Each point is reached from the start by the listed moves, each made once or not at all, plus a little noise. Say if it took an odd or an even number of moves. Then give how often each move was made.

Moves:
(1): [ 57  36 -20]
(2): [-47  69  -8]
Start: [-41  18   5]
Points:
[ 11  62 -18] => odd (1, 0)

Moves:
(1): [43 34 -1 -5 15]
(2): [  3  53 -20  38  -9]
(3): [-11  30  42 -33  12]
(4): [ 17 -24  18  36 -25]
Start: [-16 -13 -12  63  31]
Points:
[ 33  72 -36  94  41] => even (1, 1, 0, 0)
[-26  12  23  34  40] => odd (0, 0, 1, 0)
[ 20 103  14  69  47] => odd (1, 1, 1, 0)

Moves:
(1): [ 61  -8 -12  26   9   7  22 -20 -21]
(2): [-10  43  -3   1   4  -5  -4  -9 -12]
(3): [-12 -28  48  -7  -4   6 -41 -29 -26]
(4): [-19  18   1  76   1  36 -19  29  -8]
(5): [ 18 -39  -4  -7  71   0  15 -25   1]
(6): [-10   3  -1  -6   6  44   9 -29  10]
(7): [ 22  11  41  17 -13 -32  38 -25  21]
(8): [  8  21  33 -32   5  20  -6  29 -22]
Start: [  9  17 -19  18  -6 -19 -22   3 -23]
Points:
[ 12  37 104  70 -17   9 -49   4 -54] => even (0, 0, 1, 1, 0, 0, 1, 1)
[ 68 -12 -33 114  70  28 -10 -17 -54] => odd (1, 0, 0, 1, 1, 0, 0, 0)
[-14  59  15  56   7  84 -37  33 -43] => odd (0, 0, 0, 1, 0, 1, 0, 1)
[ 19  76  47  65  63  43  16 -26 -31] => even (0, 1, 0, 1, 1, 1, 1, 1)
[  56   17   50  121   66   40   -1 -104  -51] => odd (1, 1, 1, 1, 1, 1, 1, 0)

Moves:
(1): [ 42  14 -38  -2  10 -20  14   4 -13  38  -1  -9  -7]
(2): [ 20  74  19 -34  12  13 -22  26   0 -26   6  30 -37]
(3): [ 31  15  40  11  -7 -39   5  -5  28  -4  -1 -20   9]
(4): [-10  24   4  61  25  -1  20   3 -20 -11 -17  48  36]
(5): [ 21   0 -15 -13  68  -1 -29 -33 -14 -24  18  -2  31]
(6): [ 23  -4   8   0  18  34   1  11  26   6 -20 -16  31]
(7): [-32  -8   0 -30  18  -8  53   3   8 -11  32   3   9]
(8): [  2 -21  -8 -11  -6 -27 -15  58   0   8   7   0  32]
(9): [ -1  15 -23  17   4   0   1   3  27 -14   8  16  -3]
(10): [-24  11  10  13  19  15  -5   6  -1  55  16  30  -8]
(11): [ 27  33 -17  31 -13  35 -28  15 -37   0  59 -27  35]
Start: [  1 -70 -29  11 -11   1 -13  -7 -12  59   7 -28 -25]
Points:
[ 90  61 -24 -14  11 -20   6  35 -26  56 104 -51 -18] => odd (1, 1, 1, 0, 0, 0, 1, 0, 0, 0, 1)
[ 21  63 -40  38  12  64 -65  42 -24  76  95  23 -37] => even (0, 1, 0, 0, 0, 0, 0, 0, 1, 1, 1)
[ -5  -7   5 115  29 -26  11   0  20  87  13  47   8] => even (0, 0, 1, 1, 0, 0, 0, 0, 1, 1, 0)
[ 46 -65 -79  14 121 -25  33  42 -25  64  26  -3 106] => even (1, 0, 0, 1, 1, 1, 1, 1, 0, 0, 0)
[  80  -19 -111   14   92   39   -2   -2  -13   58  105  -63   73] => even (1, 0, 0, 0, 1, 1, 1, 0, 1, 0, 1)
[ 28  42 -41  45  97  12 -43 -11 -22 -11  24  65   0] => even (0, 1, 0, 1, 1, 0, 0, 0, 1, 0, 0)

Moves:
(1): [ 33  17   6  -1   2   2  -2   2  14  10 -10  -8  -9   5  22   3   0]
(2): [-9 22 -4 -1  0  3 -2  0  1  3 -4 20 -7 15  1 -2 13]
(3): [ 21   7  17  -3   1   2  -4  -2 -11 -10   0   4 -16 -11  -6  13 -12]
(4): [ -2  -5   4  32  -6  -8  10  -1  13  -8  -4  -8 -10  12   6   7   0]
(5): [ -7  -7   4  -3  33   4  -4 -12 -26  -4  12   3  -5   5  12   4  -4]
(6): [ -9  -2  -3 -13  -3  15   1   3  -5  -4 -16   7  -2   2   2  19  -5]
(7): [ -9 -14  10  -9  12  21  28 -26   5  -1   5  15  -2   7   0  -9 -15]
(8): [ 15  -8 -17   3  10   5  25  28  15  -5 -16  25  -4   2 -25   8  -4]
(9): [  7 -10  14   3  16   2 -26  -5  24  36   9 -10  -3 -24 -20  -6 -15]
(10): [  7   6   9  24  -3  12  17  18 -12  32  12 -15   6   5  -8  11   8]
(11): [ -3   5 -15 -12   3  17  -9 -17  28  -7  41   3   6 -19 -11   6 -14]
(12): [-15 -24   5  15   0  21   4  10   1  -4   1  33   4  -5  18  -9   8]
(13): [  2   6  30  13   4   6 -16  15   1 -18 -10   9  44  13  -5   0 -21]
(14): [ 14 -16  -7 -16  -7  -3  -9   8  -2  -3  16  16  -4  29  -2   3 -11]
Start: [  0  -4   6   9  13 -20  -2  21 -20   6  11  26   6 -26 -16  -4  -6]
Points:
[ 37 -31  35  36  46  44   5  34  83   7  39 119  21  12 -29  -1 -66] => even (1, 1, 0, 1, 0, 0, 1, 1, 1, 0, 1, 1, 1, 1)
[ 15 -14  29  47  39   9 -16  34 -21  -3  80  42  41  22 -28  29 -47] => even (0, 0, 0, 1, 1, 0, 0, 0, 0, 1, 1, 0, 1, 1)
[ 57 -31  35  29  79  14  -9  38  -1  28   6  68 -27 -58 -13  11 -33] => even (1, 0, 1, 0, 1, 0, 0, 1, 1, 0, 0, 1, 0, 0)
[ 27 -22  13  34  17  -1  24  65   3 -26   4 121 -28  20 -30  19 -10] => even (0, 1, 1, 1, 0, 0, 0, 1, 0, 0, 0, 1, 0, 1)
[ 56  12  -4  14  50  -2  23  65 -27  35  19  66 -16  34 -11  20  -6] => even (1, 1, 0, 0, 1, 0, 0, 1, 0, 1, 0, 0, 0, 1)
